Every row gives one point. Each copy is the shape, with its points in the same order, turned, moved and blurred by noise. Some copies are also mirrored. Which?
(in the rows, 128 means zero)

Shape, 6 rows:
[[101  92  94]
 [183  90 161]
 [142 110 171]
 [103  92 112]
 [153 160 173]
 [111 124 152]]
Copy 1:
[[164 173  99]
 [209 116 174]
 [172 143 180]
 [164 176 117]
 [135 109 196]
 [143 160 161]]
Copy 1 is: mirrored
Copy 2, 6 rows:
[[132  86  87]
 [203 107 163]
 [159 112 168]
 [131  86  97]
 [148 157 175]
 [121 111 147]]
Copy 2 is: only turned
Copy 3 (6 x 3):
[[128 127  84]
 [206 131 148]
 [176 164 143]
 [135 142  89]
 [147 164 187]
 [128 166 125]]
Copy 3 is: mirrored
Copy 4 (6 x 3):
[[129  88  96]
 [218 137 122]
 [179 141 146]
 [137  95 112]
 [164 191 136]
 [142 135 143]]
Copy 4 is: only turned

Shape (7 x 4):
[[106  99  86 126]
 [ 89 118 192 127]
 [106 188 148 194]
 [ 98 127 160 181]
 [191 110 138 155]
 [154  83 125 105]
 [143 105 145 111]]
Copy 1, 7 rows:
[[ 89  94 149 129]
 [188  89 110 144]
 [155 168 119 207]
 [168 113 142 184]
 [157 155 196 112]
 [131 106 169  85]
 [147 116 148  98]]
Copy 1 is: mirrored
Copy 2, 7 rows:
[[ 87 121  90 140]
 [115 171 190 108]
 [160 197 133 186]
 [115 177 165 182]
 [162  88 152 170]
 [109  77 137 123]
 [122 105 142 118]]
Copy 2 is: only turned

Shape:
[[ 95  85 182 126 128  78]
 [176 113 164 133 188 138]
 [ 94 163 151 153 106 115]
 [148 139 133 125  94 155]
 [176 153 113 139 160 202]
 [151 120 107 158  85  58]
 [ 92 105 114 128 156 115]
 [ 55 133 129 129 155 165]
 [140 162 170 206 105 154]
 [127 159 109 123 171 104]]
Copy 1:
[[136 136 190 139 153  89]
 [145  44 114 157 171 102]
 [ 80 153 115 145 130  91]
 [115 107  99 142  92 126]
 [107  51  50 159 136 153]
 [184 178  95 146 119  89]
 [126 133 132 121 181 139]
 [ 62 126 128 128 177 156]
 [ 85 123  93 215 117  93]
 [118 115  81 108 179 100]]
Copy 1 is: mirrored
Copy 2, 10 rows:
[[ 61  81 181 169 105 147]
 [113 114 170 130 197 133]
 [101 158 142 168  91 147]
 [151 121 126 128 111 152]
 [160 151 101 116 194 157]
 [130  97 133 188  88  74]
 [ 66 109 109 164 136 146]
 [ 64 150  98 155 130 201]
 [163 173 168 190 128 168]
 [ 76 150 117 139 145 105]]
Copy 2 is: only turned
Copy 3:
[[110  89 179 144 107  64]
 [173 104 174 157 170 163]
 [135 154 123 172  92  89]
 [167 124 111 127  97 138]
 [170 142 102 154 156 205]
 [187 103  95 135 130  49]
 [106 110 135 134 162 102]
 [ 61 155 117 143 141 137]
 [166 133 108 216  80 135]
 [149 169 141 142 179 107]]
Copy 3 is: only turned
Copy 4:
[[ 85  94 109  92 155 192]
 [162 138 127 133 189 130]
 [ 79 171 143 140 126 178]
 [142 151 136 135  95 157]
 [181 172 153 178 131 101]
 [ 91 156  44 114 106 157]
 [ 83 111 129 123 140 115]
 [ 74 119 189 163 131 128]
 [128 174 129 198 140 203]
 [ 96 175 131 116 159 102]]
Copy 4 is: mirrored
